Each row is a point. Any point is a mix of the corners, with weights that add up to 1. It lies inside the corners' shape when no weight is negative. Is each point inside? If not, which corners have a negative weight?
In the rows, 128 means zero.

Corners:
(1): [114 136 145]
(2): [ 44 178 160]
(3): [147  54 108]
(4): [167  91  83]
Points:
[132 113 114] -> inside
[118  83 128] -> outside (4)
[ 96 127 145] -> outside (4)
[ 94 116 141] -> outside (4)
[155  85  95] -> inside
[ 69 160 152] -> inside
[153  77 113] -> outside (2)

Corners:
(1): [118 178 161  85 144 131 117 181 166]
(2): [108 188 220  96  86 120 168 130  81]
(3): [152 137  54 176 166 157  90  60 129]
(4): [ 74  90  94  59 118 186 111 105 175]
(5): [122 104  87 184 161 115 129  72 191]
(6): [ 68 128  59 191 131 149  60 107 168]
(7): [141 127 160 125 175  97  86 126 100]
(8): [192 129 163 127  87 152 148 242 125]
(9): [225 162 176  69  75  82 130 180  68]
(10): [ 48  77  25 178 187 119 138 114 157]
Points:
[158 139 125 112 118 115 120 141 114] -> inside
[119 105 114 143 185 128 104 131 153] -> outside (2, 6, 9)
[145 148 135 124 124 125 122 124 111] -> inside
[113 125 127 120 136 125 125 149 143] -> outside (3)
[112 131 116 130 136 152 107 138 132] -> outside (5, 9)
[ 94 123  96 155 150 151 106  97 125] -> outside (1, 5, 9)
[110 140 102 150 134 141 101 111 141] -> inside
[105 121  89 144 147 152  96 130 169] -> outside (2, 9)
[151 133 136 124 137 125 131 148 137] -> outside (6)

Corners:
(1): [146 141  85 127 196  66 228 186 152 179 138 140  50 177]
(2): [ 87  98 119  95 124 208 143 225 109 152 187  99 113 187]
(3): [199 122 132 103 100  66  90  47 144 143  48 137 161 146]
(4): [ 86  45 119 102 163 206 171 156 115 188 186 126 158 185]
(5): [148 183 135 127 161  66 165  66  96  82 136 127 122 146]
(6): [145 114 100 146  89 122 103 163  85 206 140 143 115 133]
(7): [138 181  90  88 141  87 135 120 167 167 132 152 149 111]
(8): [129  70 109 161  96 114 116  77 101  68  51  79 148  62]
(9): [160 123 105 129  61  42 109 110  90  92 140 150 137 144]
(10): [186 138 146 144 182  65 121 111 124 183 100 104 170 176]
(11): [132  59 178 125 142 116 106 118 117  66 122 111 100 163]
(12): [ 85  88 149 150  64 125 131 143  82 136 116 113 150 104]
(13): [130 169 152  69 150 106 156 111  85   7 115 136 165  88]
(14): [117 110  78  98 196 122 122 166 119 146  70 122 100 179]
(15): [116 104 122  70 140  88 192 136  93  89 190  96 119 149]
Points:
[124 113 125  99 141 122 156 147 108 102 124 114 141 140] -> outside (5, 6, 7, 11)
[134 108 130 116 142 103 147 120 105  94 116 113 129 144] -> outside (6, 7)
[141 123 125 118 142 105 135 128 114 141 126 123 144 146] -> inside
[128 119 120 101 141 100 148 124 118 110 127 115 133 141] -> outside (6)
[119 103 127 134 104 113 132 127  97 124 115 115 138 118] -> inside
[166 126 107 120 155  82 146 110 118 151 102 128 131 154] -> outside (2, 7, 11, 12)

Corners:
(1): [132 123 112 188 107 138 121 166 129 163 134 138 186  61 123 163 142 106
 171 100]
(2): [104 100  45 155 135 158 151 151  97 176 129 113 189  47 135 117 134 112
 121 141]
(3): [119 126 145  84 101 114 122  98 169 199 154 156  94 168  43 126 132 148
 151 181]
(4): [125 131 177  45 113  93 142 202 166 148 128 115 117 100  77  51 155  89
 172 184]
(5): [146 123 125 212 211  30  38 104  34  80 112  69 115  94 190 129 154 142
  62  68]
(6): [132  92  63 149 160  69  95 130 139  61  85 121  78 118 162 100 115 152
  48 100]
(7): [115 118  91 200 153  97 159 157  67 139 165 154 181 109  88 174 146  77
  83  96]
(8): [144 139 128 159 129 188 148 228  65 165 131  70 164 105 117 180 101 140
 123  89]
(9): [157  91 149 126 193  96  99  81 117 113  93 113  89 128 157 162 188 135
  79 104]
(10): [214 127  99 186 181  79  95  74 125 131  85 110 113 122 165  67 166 184
  65  98]
(11): [109 137 110 148 160 163 115 172 109 198  75 123 123 136  65 202 130  83
 104  99]
(12): [122 196 131 128 134 103 154 109 152 103 161 139  92  89  95 123 152 117
 130 164]
(13): [145 169 147  59 122  80 156 154 146 119 139 157 157 122  86 141 123  73
 171 197]
(14): [136 181 141 116 116 128 100 132 148 160 191 153 109 163 145 136 157  90
 146 157]
(15): [180 101 143 121 177  86  64 123 161 100 114 122 121  94 139 127 133 172
  33 130]
(16): [ 60 165 188 108  61  89 140 108 164 122  92 129 155 186  88 114 142 112
 110 196]
(17): [ 82 135 136  90 124 153 125 154  73 116  94 181 158 113  95  94 139 106
 135 184]
(18): [108 149 157 128  92 101 144  88 173 171  99 183  71 128 139  89  99 102
 131 176]
(19): [100 132 187  89 171 111 162 135 184  98 105 137 154 164  66  78  93 113
 143 203]
(20): [104 142  99 140 139 114 102  35 113 123 127 132 125 130 160 118 144 158
  53  47]
(21): [ 86 183 177  89 115 117 151 177 177 209 136 180 142 169 111 155 132 140
 179 179]
Points:
[114 140 131 116 126 124 132 129 135 138 117 151 133 133 106 126 133 119
 118 154] -> outside (4, 5)
[127 139 130 130 146 117 125 125 126 153 129 142 132 115 111 130 145 109
 124 137] -> outside (6, 8, 16)
[129 137 130 130 147 106 116 128 123 138 119 129 123 126 124 122 142 125
 108 136] -> outside (1)
[128 142 129 132 131 108 126 145 133 144 129 126 135 121 114 122 131 121
 118 138] -> outside (9, 17)
[ 91 181 163  84  93 117 161 141 171 180 133 179 134 150  70 110 137  86
 179 186] -> outside (2, 5, 6, 8, 9, 15)

Corners:
(1): [136  70 204 159 162 162 148 103 171  93 102  84 206 139 145  88 135  98
  67 123]
(2): [214 134 142 147 150  82 129 165 107  90 161 164 159  77 156  47 168 100
 159  75]
(3): [171 114  84 141  98  68 132 161 127 146  82 120 134 142  75 132  70 180
 126 170]
(4): [ 89 158  75 200 168 191  79  96 102 143 112  97  92 169 108 182 160 128
 117 140]
(5): [110 184 159 101 160 162 110 188 111 160 194 167  60  76  73 183  77  99
 164 124]
(6): [ 71 218 126 114  77 193 132 155 131 168 162 112 105 143 135 203 115 169
 158  99]
(7): [171 114  80  72 172  40 149 115  79 127 191 102 114  68 113 171 118 163
 102 109]
(8): [126 177 114  96 159 130 117 103 152  78 118 168 160 145 115 105 163  74
  73  89]
(9): [189  50 166  61  64 188 166 123 124  78 162 187 209  80 192 120 212  82
 126  68]
(10): [118 187 157 109 177 107  68 129  74 113 182  88 105 194 113 153  64 156
 181 104]
(11): [149 144  46 195  95 139 113 103 108 219 194 118  42  93 115 127  97 122
 204 154]
(12): [177 186  99 119  80 174 158 129 114 175 130 186 124 110 126  74 153 109
 147  68]
(13): [129 102 133 188 163 130 167 160 160 114 109 102 151 185  62 103  90 137
 169 148]
(14): [ 97 105 149 117  76  69 200 137 139 191 140  78 141 124 156 128  96  83
 176 185]
(15): [119 149 184 144 139 212 163 106 147 143 145 101  89  67 113 132  85  55
 158 194]
(16): [141  75 115 134 121 159 155  59 181 135 150 183  98  46 164 187 210  75
 120  91]
(17): [120 139 167 116 128 114  85 166  71  79 151 146 169 106 126 105 163 192
 149  89]
(18): [148 130 163 197 181 181 121  88  96  79 121 142 138 170 158  61  78 185
  90 105]
(19): [ 97 140 158 127  95 164 150 198 124 117 120 106  94 164  88  77  48 146
 144 119]
(20): [ 73 122 129 128  65  73 149 167 101 173 118 116 130  91  81 197  87 112
 181 127]
(21): [128 147  88 177 159 183 156 152 124 174 128 102 118  85 172  65  80 185
 169  99]
Points:
[126 143 141 125 132 133 126 140 113 130 152 117 120 134 120 130 102 130
 151 117] -> inside
[148 139 125 125 123 127 131 135 109 135 162 141 125 105 132 123 122 130
 161 107] -> outside (1, 4, 19)
[116 172 132 134 123 150 107 171 105 130 145 121 113 121 102 130 100 139
 179 130] -> outside (1, 7, 12, 14, 16, 18)
[136 129 138 161 124 152 144 144 128 133 116 132 137 114 116  86 110 105
 144 136] -> outside (6, 7, 10, 16)
[133 139 114 137 122 108 142 133 125 137 135 123 134 130 122 109 114 135
 143 113] -> outside (4, 5, 9, 15)
[120 140 130 136 122 148 141 135 127 144 141 119 126 117 134 134 116 132
 146 116] -> inside
[145 122 119 121 124 104 140 143 120 140 146 122 132 111 118 118 114 128
 147 114] -> outside (4, 6, 15, 18)
[136 139 118 151 121 152 135 120 123 155 156 122  98 101 120 126 109 111
 159 139] -> inside

Corners:
(1): [142 164 109 178 111 176 122 118 130 166 145 127  59  89 168 116 187 171
 141 114]
(2): [ 94 139 154  80 141 118 140 120 173 150 133 138 111 132 149  79 122 153
 142  41]
(3): [148 141  76 138 121  85 140 193 132 152 143 114  65 151  90 102 133 145
 125 125]
(4): [ 95  93  85 168  96  85 136 192 170 161 123 103 160 117  71 158 121  81
 140 175]
(5): [175 150 105 132  99  94 100 110 107 156  98  87 144 172 104 144 189 131
  86 198]
(6): [113 175 172  52 110 204 109  76 188  58 164 154 107 166 162  98 132 119
 179 124]
(7): [ 87 149  77 114 155  94 106 122 236  35 137 159  68 117  46 134 139 128
  92 148]
(8): [ 95 177 108 198 106 121  95 124  25 138 186  73  84 136 164 150 128 196
  65 109]
(9): [178 124  84 108 104  49 114  97  85  57 101 128  88  78 128 166 150 195
 117 142]
(10): [ 71 126  59 125 152 157 156 139 112 124 158 140 146 158  42 162  90 214
 130 157]
(11): [ 50 119 108 152 142  96 115  54 128  99 213  70  95 130  56 137 221  79
  61 148]
(12): [143  95 138 136 169  93  79 113 138 152  87 137 120 140  79 136  80 113
  85 184]
(13): [ 64 111 135 121 146 126 163 179 169 124  62 170 129 104 116  76 111 113
 152 138]
(14): [ 57 152 125 198 155 135 151 167 179 150 166  33 139 149  58 118 155 102
 142  95]
(15): [ 95 171 155 148  50 156 123  89 168 140 152  72  60 144 122  95 172 110
 177 103]
(16): [ 99 131 100 117 162 150 115  92  95 116 159  85 101 133 180 133 165 194
 142 133]
(17): [ 89 183 110 198 135  40 103 143  78 187 117 111  78  60 160 139 185 129
 108  70]
(18): [145 123 195 133 180 119 141  71 106 150  65 154 174 171 223 148 147 111
 100 187]
(19): [110 116 196 100 160 100 165 121 105 232 126 121  87  73 199 106  96 158
 103 118]
(20): [122 152 147 118 163 156 140  94 101 115 150 115  26 108 142 173 201 160
  54 115]
(21): [170 143  75 112  98 145 157 130 126  97  34 157 148 149 129 139  78 121
 108 178]
Points:
[ 83 141 113 109 119 134 138 118 168  84 145 121 111 137  76 130 127 138
 114 137] -> outside (1, 3, 12, 16, 17, 18)
[116 139 109 147 129 113 135 144 134 143 115 114 107 125 114 130 131 142
 121 133] -> outside (6, 11)
[119 137 122 134 128 109 124 119 134 126 125 122 102 125 117 132 142 134
 112 138] -> outside (16)
[123 132 119 135 134 121 116 120 133 133 118 125 110 131 117 132 124 134
 112 148] -> inside
[106 147 124 133 126 124 124 116 141 122 139 115  87 125 121 130 147 139
 113 129] -> inside
[122 137 136 122 125 111 125 135 166 141 104 139 125 132 121 109 131 122
 148 139] -> outside (8, 11, 16, 20, 21)
